Every row gives one point. Two turns around zero, p and q, are shown by what they do to some points. Write where each new point lands after one turn and then the other. Backwards means that the second turn is done in reverse. Each puzzle has new turns, and all numbers are rounded.

Turn p:
[48 21 21] => [ 49 -14  23]
[ 4 -7 24] => [16 20  3]
[-25 -40 -22] => [-48  19   6]
[-29  30 -10] => [ -7 -18 -38]
[  2  -4 -13] => [-10  -7   6]
Turn q:
[-12  25  24] => [-15 -18  29]
[-27 -17 -23] => [-20  31 -14]
[ 24 -41  11] => [ 10 -20 -43]
[ 16  33 -12] => [25  6 29]
Where do these land?
q, then p backwards: [ 19 -15  20] => [-2 30 -9]
q, then p backwards: [21 -2 28] => [ 12  29 -16]
p, then q backwards: [-25  -6 -46] => [-36 -18  35]
q, then p: [ -1  45 -22] => [49 10 -8]
p, then q: [-14 -21  21] => [ 5  5 32]

Turn p:
[23 -3 23 -2] => [-10 -31   2  -4]
[ -1 -11 -25   2] => [ -6  22   9 -12]
[24 36  8  4] => [ 31 -28  -2 -16]
[ -6  -7  11 -24] => [-6 -6 14 22]
[ -4 -29 -31  43] => [-25  37 -22 -34]
[-26  -9  -2  -4] => [-6 19 -5 20]
[-11  23  16 -19] => [ 22 -13   3  25]
Turn q:
[  7 -18   4 -31] => [ 11 -20  23  17]
[ -5 -22  22  18] => [ 16  25  18 -12]
[  2 -10 -19  -2] => [ 0  3 -5 21]
[  8 -17 -28  21] => [  8  24 -19  24]
[12  3  1 15] => [ 11   6 -13  -7]
[-40  35   1   6] => [-48   4  -3 -24]
[ 16  29  19 -28] => [  2 -43   0 -20]
Where do these land?
q, then p: [-13  39   5  18] => [11 26 25 25]
p, then q: [ 16  17 -12 -14] => [ 23 -14  10  -8]
p, then q backwards: [ 12 -11  -9   6] => [-12  10  11   4]
q, then p: [-48 -16 -11  19] => [ 39  -1 -30  25]
p, then q: [ 17 -40  21  -7] => [-23  25  34   0]
q, then p: [  9  25  -7 -16] => [-22  22   7   1]
p, then q: [  7 -14  14  -5] => [-6 15 14  2]

Turn p:
[ 16  31  27 -13  14  18] => [ 30  25 -11   7  12  29]
[-38   4 -12  23  -1 -26] => [  9 -15  16  -9   7 -46]
[ 12  33 -14 -27 -26  23] => [ 16 -24  15   6  12  46]
[ -4 -18 -12  15  32   0] => [ -5   2 -26 -22 -13 -20]
[ -5   4  21 -34 -20  25] => [ 1 18 30 -4  3 37]
[ 32 -34  -2 -22 -16  29] => [-36   3  -2   4 -26  42]
[-16 -20  -2  48  -9 -23] => [ -5  -8   5  15 -23 -52]
[  2  -1  -5  10  28 -46] => [ -9   1 -28   2  27 -38]
Turn q:
[ 29  11  -7   1 -17 -47] => [ 38 -15  20  29   4 -25]
[ 29 -20  17   3 -41 -16] => [  1  -3 -14  44  11 -34]
[13  4  8 17  6 13] => [-17   5  11  -7  12 -11]
[-38  -4 -43  -9  19  20] => [  5  18  -2 -18  -6  58]
[-32   3 -23  26  -6  40] => [ -8  43 -13 -24  22  27]
[ 27  15  41 -19  -3  30] => [-37   7   3  -4 -29 -40]
[  7 -12   9 -15  31 -29] => [  1 -45  11   2 -10   6]
[-36   4  -2  -4  10 -11] => [ 18  -9 -16 -23  -4  18]
Where do these land?
p, then q: [ 45   3   7  15  23 -11] => [20 25 25  0 26 26]
p, then q backwards: [-28  16  -6 -18 -32  12] => [ 16  14 -23  10  35 -17]
p, then q: [ 17   5 -10   9  18  14] => [ 2 19  9 20  0 14]
q, then p backwards: [ 38 -11  -9 -45 -13  31] => [ 25 -41  29  21 -34   6]
p, then q backwards: [-24 -30 -28   0  -9   4] => [10 14 27 -8 35  8]
q, then p: [-36  -2   5  20 -40 -10] => [  0 -36 -42  -6  16   9]
q, then p backwards: [  0 -14  16  15  15   7] => [  1  -9 -19 -16   2 -16]
p, then q: [-12  32  25   5  38 -47] => [ 22 -34  60 -12  -1   6]
